Every row gives one point. Examples show where two turns around zero, p and q, send a point. Write where each new point lands after one turn and then the other. Backwards means that the second turn is done in reverse. Each puzzle has new turns, and all numbers are rounded.

Turn p:
1.4,5.5,-2.7 => 6.3,0.5,-0.3
-2.8,-5.7,-4.9 => -4.1,3.8,-5.8
-3.5,-2.6,2.2 => -4.1,2.0,1.8
1.2,6.2,1.6 => 5.3,-1.0,3.7
-1.0,-3.1,2.3 => -3.9,-0.4,0.9
4.6,-0.2,1.5 => 0.6,-4.8,-0.2
Turn q:
-0.5,-0.3,6.8 => -5.1,1.3,4.3
-0.2,-4.3,0.2 => -1.7,-4.0,-0.2
-2.0,5.8,-2.4 => 2.3,5.5,-2.8
2.8,-1.2,-4.6 => 4.6,-2.8,-1.2
Where do these land?
q, then p: 2.6,-2.2,-3.2 => -2.0,-3.1,-2.8
p, then q backwards: 4.9,5.9,1.4 => 6.6,-1.9,-3.6
q, then p: -7.3,-1.7,2.1 => 0.2,7.7,-0.9
q, then p: -1.4,-0.9,3.4 => -1.2,2.7,2.3
q, then p backwards: 1.2,-1.1,-3.7 => 3.3,1.6,-1.7

Turn p:
-5.4,-0.4,2.4,-5.7,-5.1,0.0 => -8.6,2.9,1.1,1.8,2.4,1.1
0.9,3.5,2.4,2.1,5.1,6.4 => 0.6,-7.2,2.5,-3.7,-1.8,-3.9
4.4,-3.9,-3.1,1.7,-2.8,-1.6 => 3.1,3.6,-5.7,0.4,-1.2,0.1
3.9,-1.4,-0.8,-3.9,4.5,0.8 => 2.0,0.0,-0.7,-6.5,2.5,0.8
-6.3,-1.0,-0.3,1.7,-2.0,-1.8 => -1.5,1.8,2.3,5.9,1.7,-1.3
-2.3,2.9,-4.8,1.0,-4.4,-0.9 => -1.0,-1.8,-3.0,6.0,1.2,2.7
4.8,0.4,4.3,3.1,4.7,-2.9 => 5.2,0.7,3.6,-3.9,-5.1,0.6
Turn q:
-6.2,-3.7,-0.2,-1.5,-1.9,-3.6 => -2.2,3.7,1.4,-5.0,-0.9,-5.0
2.3,8.0,-0.5,0.7,3.1,-0.1 => 4.4,-6.0,-3.8,1.2,2.8,1.0
0.6,0.0,2.5,-2.3,0.0,1.8 => 0.0,-1.1,1.2,2.7,-1.9,-1.4
-1.6,-3.4,-1.9,3.0,-5.5,7.1 => 3.6,6.2,5.5,0.3,-2.8,4.2
0.5,-1.4,-1.5,-0.5,11.5,-3.9 => -5.3,-2.3,-2.2,2.1,10.0,-3.0
-1.6,0.9,4.7,4.0,-4.8,-0.4 => 2.9,4.0,-3.9,-0.1,-5.0,-0.4
3.9,-1.3,-0.4,-1.5,-4.6,-2.4 => -3.2,-1.5,-0.3,-2.1,-4.6,3.0
2.1,0.9,-2.7,-1.8,2.2,1.5 => -0.2,-3.1,2.1,0.9,2.3,1.6
Where do these land?
q, then p: -5.8,2.9,4.5,-1.3,1.2,-1.6 => 4.0,3.7,-0.6,1.1,-0.5,6.0
p, then q: -6.6,0.0,-1.1,-0.7,0.4,-6.3 => 4.2,1.8,-4.7,6.1,2.2,-0.3
p, then q: 7.6,-0.9,3.3,-5.4,-3.4,-2.4 => 5.7,-4.7,7.0,-2.3,-2.6,-0.9
p, then q backwards: -1.6,-0.3,2.5,-1.5,4.6,0.1 => -2.9,-1.0,-3.9,-2.6,0.0,1.0
p, then q: -1.9,-0.3,-3.9,0.4,-0.7,3.3 => -2.5,1.7,-0.6,-1.4,4.3,0.6
p, then q backwards: 3.7,-2.9,1.2,3.8,-0.7,4.6 => -3.4,2.7,4.5,-1.4,-2.3,-3.7
p, then q: 4.7,1.6,-6.5,4.7,-1.5,2.2 => -3.7,0.9,2.7,-2.7,1.8,8.0

Turn p:
2.0,-3.7,3.9,4.0,0.9,-3.3,0.0,1.6,-1.8 => 0.6,3.5,-2.2,0.2,-2.5,-1.5,4.8,-1.5,-3.9
-1.8,-4.9,-0.1,-2.6,1.8,0.8,0.6,3.0,-2.1 => 2.1,3.3,2.5,-4.0,-1.6,2.7,0.9,1.9,-0.8
5.5,-4.1,1.0,1.4,-0.8,2.0,0.1,1.0,-5.8 => 0.8,6.2,-4.9,-1.7,1.0,2.8,3.3,-1.5,1.1
-1.3,0.8,-3.7,0.2,-4.4,0.1,0.6,-3.8,7.3 => -2.2,-1.1,1.2,4.0,2.6,-4.8,-5.7,4.1,0.7
-2.8,5.6,0.2,3.9,-6.7,4.4,3.7,-2.4,2.4 => -5.5,-2.2,-4.1,3.0,-2.1,-1.1,-8.7,-1.2,1.0
-1.5,3.9,-1.4,-0.6,-3.1,1.8,-6.7,-1.9,5.3 => 0.8,-5.9,-0.8,6.2,2.3,0.9,-2.9,4.6,0.5
-1.5,-1.9,1.8,-0.9,10.2,1.6,1.4,0.2,-1.8 => 3.3,-1.4,2.4,-6.1,-5.2,-0.9,5.0,-0.3,3.7
-2.2,-2.2,0.4,-0.3,0.4,-4.4,-0.6,-0.5,-7.3 => 5.1,1.6,-0.5,-3.7,1.0,0.9,0.5,-4.3,-4.4
-0.2,3.7,0.8,-1.3,-5.4,-0.6,-0.3,3.0,3.8 => -4.5,-1.3,1.8,5.0,0.9,2.4,-2.6,0.5,-2.2
0.2,4.9,-6.7,1.8,-3.1,-1.3,-2.3,2.0,4.1 => -5.1,-5.2,-0.6,1.3,6.0,-0.7,-1.9,3.3,-2.2
3.7,-2.1,3.8,-5.6,10.2,-1.0,3.5,-2.2,-4.2 => 4.7,2.5,5.0,-4.3,-2.3,-0.7,7.2,-5.6,6.6
Turn q:
-5.3,-1.0,2.9,7.6,-0.5,9.5,0.3,1.9,-7.9 => 5.9,2.1,9.3,-0.6,6.1,-2.8,2.2,8.6,-0.6
-0.5,-0.6,-1.5,-4.9,0.2,-3.8,-2.4,4.3,2.6 => -2.6,-0.8,-2.4,-4.1,-2.9,-0.3,3.4,-4.8,0.1
2.2,-2.9,-2.2,-4.8,-0.6,0.1,-1.7,-3.1,4.0 => -1.3,-3.4,-4.0,2.5,1.2,-1.7,-0.1,-5.5,-0.4
-2.8,-0.6,-5.1,-0.1,0.3,-6.0,-3.0,-2.7,-0.4 => 4.8,-0.9,-1.3,-0.9,-3.1,4.3,0.0,-5.2,-2.2
1.2,-1.5,5.0,-5.6,0.9,-3.3,4.7,0.8,-1.7 => -6.8,-0.6,-3.7,-2.3,1.3,2.6,0.3,2.6,-4.0
0.2,0.6,-0.2,-0.9,-4.8,-3.6,0.5,-0.6,3.9 => 0.5,-1.2,-4.6,-2.0,-3.4,-2.0,-3.1,-1.0,0.0
3.7,0.6,-4.4,-0.9,0.0,-2.0,3.7,1.0,1.6 => -1.9,-3.3,-2.1,2.7,-4.8,1.5,0.9,0.5,1.8
-7.6,3.0,3.1,5.4,4.3,5.2,4.3,0.8,-2.2 => 2.2,7.6,6.1,2.4,0.1,-1.9,2.1,6.7,-4.2
3.5,3.5,0.2,-4.0,-1.4,0.1,-3.4,-1.5,-0.8 => -0.4,0.8,-4.6,-0.4,3.0,1.5,0.3,-1.9,4.5
5.3,-1.0,2.1,8.1,1.6,3.7,-3.0,-1.0,0.9 => -0.2,-0.1,7.1,2.8,2.3,-1.2,-5.9,0.0,5.1
Where do these land?
p, then q backwards: -3.7,-0.6,3.7,1.8,3.9,0.5,0.6,-0.3,0.1 => -2.0,-0.4,-3.9,1.7,-1.8,-2.5,1.2,3.0,2.3
q, then p backwards: 0.5,2.7,4.1,0.7,8.6,-0.3,-5.5,-0.1,3.8 => 4.8,-0.5,2.4,-4.6,-4.2,-2.0,8.3,0.9,-1.6
p, then q: 0.8,3.1,-1.2,1.4,2.7,0.1,1.9,-4.6,-6.3 => -0.3,-2.5,-4.3,5.0,0.4,1.6,-1.1,-5.3,-1.6
p, then q: -0.9,0.0,0.0,3.5,2.6,-3.3,2.2,9.2,3.7 => 1.4,0.4,-1.3,-5.1,1.2,0.0,3.8,6.8,-6.5
p, then q: 4.7,-2.0,-1.8,-3.2,-1.0,4.9,2.8,3.6,-1.9 => -0.4,6.0,-1.8,2.9,-0.8,-5.0,3.9,0.0,0.7
p, then q: -0.9,0.8,-2.8,4.5,-2.9,0.4,-3.5,-2.5,4.5 => 1.3,-2.6,5.3,-3.2,-3.8,2.5,1.7,-2.5,0.3
p, then q: -2.5,0.8,-1.1,-5.5,-1.0,2.3,-2.1,-3.8,0.5 => -3.2,0.0,3.0,-0.1,2.0,-2.4,-2.7,-3.7,3.6
p, then q: 2.4,-5.8,-1.8,-4.7,1.5,-0.7,0.7,0.1,1.2 => -5.5,5.0,-1.3,-0.5,-1.3,-0.1,-0.1,2.1,2.4
q, then p: 1.0,0.1,2.6,4.0,-2.7,-2.0,3.8,-1.4,-3.5 => -0.3,-0.1,-0.7,0.1,-0.1,6.4,2.9,3.5,-1.2
q, then p: 5.6,5.2,-2.7,2.3,-3.6,0.1,3.8,-5.0,3.5 => -3.4,-2.1,-4.7,2.3,3.8,-1.7,0.7,7.6,-4.1
p, then q: -7.0,-4.3,1.1,-4.8,-8.2,-2.1,-4.7,4.8,-5.6 => 1.2,1.1,3.5,0.5,10.5,2.2,3.6,3.7,9.0
